Rows are points. Each copy is the shape, with its points in the same order, stretched, turned, moved and blurred by noise. Is it also mirrored, or only turned?
In the rows, zero is written as 128.

Shape (6 x 2):
[[109 116]
 [109 161]
 [133 105]
 [101  88]
 [174 106]
 [115 206]]
Copy 1:
[[162 129]
 [147 158]
 [152 114]
 [176 111]
 [115 100]
 [123 186]]
Copy 1 is: mirrored
Copy 2, 6 rows:
[[113 118]
 [ 98 160]
 [133 110]
 [108  92]
 [170 124]
 [ 94 191]]
Copy 2 is: only turned
Copy 3, 6 rows:
[[132 109]
 [ 83 143]
 [155 126]
 [158  82]
 [175 172]
 [ 44 181]]
Copy 3 is: only turned
Copy 4, 6 rows:
[[113 148]
 [151 148]
 [103 123]
 [ 92 156]
 [101  84]
 [187 144]]
Copy 4 is: only turned

Shape:
[[154 163]
 [112 163]
 [148 145]
 [ 93 130]
 [143  63]]
Copy 1, 5 rows:
[[ 91 159]
 [ 78 106]
 [104 148]
 [122  79]
 [206 142]]
Copy 1 is: only turned
Copy 2:
[[120  96]
 [ 89 122]
 [132 109]
 [112 140]
 [194 144]]
Copy 2 is: mirrored
Copy 3, 5 rows:
[[105 155]
 [136 170]
 [104 146]
 [159 144]
 [100  79]]
Copy 3 is: mirrored
Copy 4 (5 x 2):
[[172 165]
 [122 176]
 [156 150]
 [ 94 129]
 [130  54]]
Copy 4 is: only turned

Shape, 9 rows:
[[105 151 141]
 [127  68 128]
 [156 198 165]
 [ 78 120 125]
 [164 170  97]
 [165 149 123]
 [132  96  86]
 [150 105 102]
 [107 147  81]]
Copy 1:
[[140 123  93]
 [144  98 154]
 [ 81 126  74]
 [176 130 107]
 [111 170 161]
 [103 136 143]
 [152 138 190]
 [124 134 171]
 [177 169 159]]
Copy 1 is: only turned
Copy 2 (9 x 3):
[[110 133 104]
 [138  90 140]
 [ 87 199 135]
 [127  84  90]
 [169 216 154]
 [142 189 153]
 [186 134 148]
 [164 151 159]
 [178 159 115]]
Copy 2 is: only turned
Copy 3, 9 rows:
[[122 126  76]
 [142  96 164]
 [172 163  29]
 [ 95 106 110]
 [137 198 131]
 [160 169 118]
 [117 146 190]
 [141 149 173]
 [ 88 173 147]]
Copy 3 is: mirrored
Copy 4, 9 rows:
[[154 127 154]
 [149 107  93]
 [118 165 168]
 [174 106 143]
 [ 99 111 144]
 [104 124 131]
 [130  82 108]
 [119  98 108]
 [134  83 150]]
Copy 4 is: only turned

Shape:
[[105 118 136 137]
 [159 101 125 117]
 [117  62 116 125]
 [ 97 156 113  65]
 [ 89  99 133  58]
 [ 75  84 155 127]
 [ 70 110 142  95]
 [153 149 134 123]
 [174 154 130 139]
 [140 146 163  85]]
Copy 1 (10 x 4):
[[129 114 102 127]
 [161 165  83 165]
 [142 140  45 168]
 [ 70 152 160 158]
 [103 129 116 197]
 [133  78  86 146]
 [102  96 118 156]
 [146 152 129 133]
 [163 164 125 122]
 [148 131 155 167]]
Copy 1 is: mirrored
Copy 2 (10 x 4):
[[105 132 135 115]
 [113 130 123 162]
 [ 85 134 163 152]
 [ 56  84 108 129]
 [ 37 108 124 146]
 [ 82 151 143 108]
 [ 60 123 127 113]
 [127 118 104 138]
 [147 121  99 142]
 [100 123  83 135]]
Copy 2 is: mirrored
Copy 3:
[[114 133 129 109]
 [130 142 123 156]
 [ 75 169 160 131]
 [194 101 229  93]
 [139 159 221  78]
 [ 84 178 135  81]
 [132 151 185  70]
 [162 105 122 144]
 [167  95  96 161]
 [194 129 149 123]]
Copy 3 is: only turned
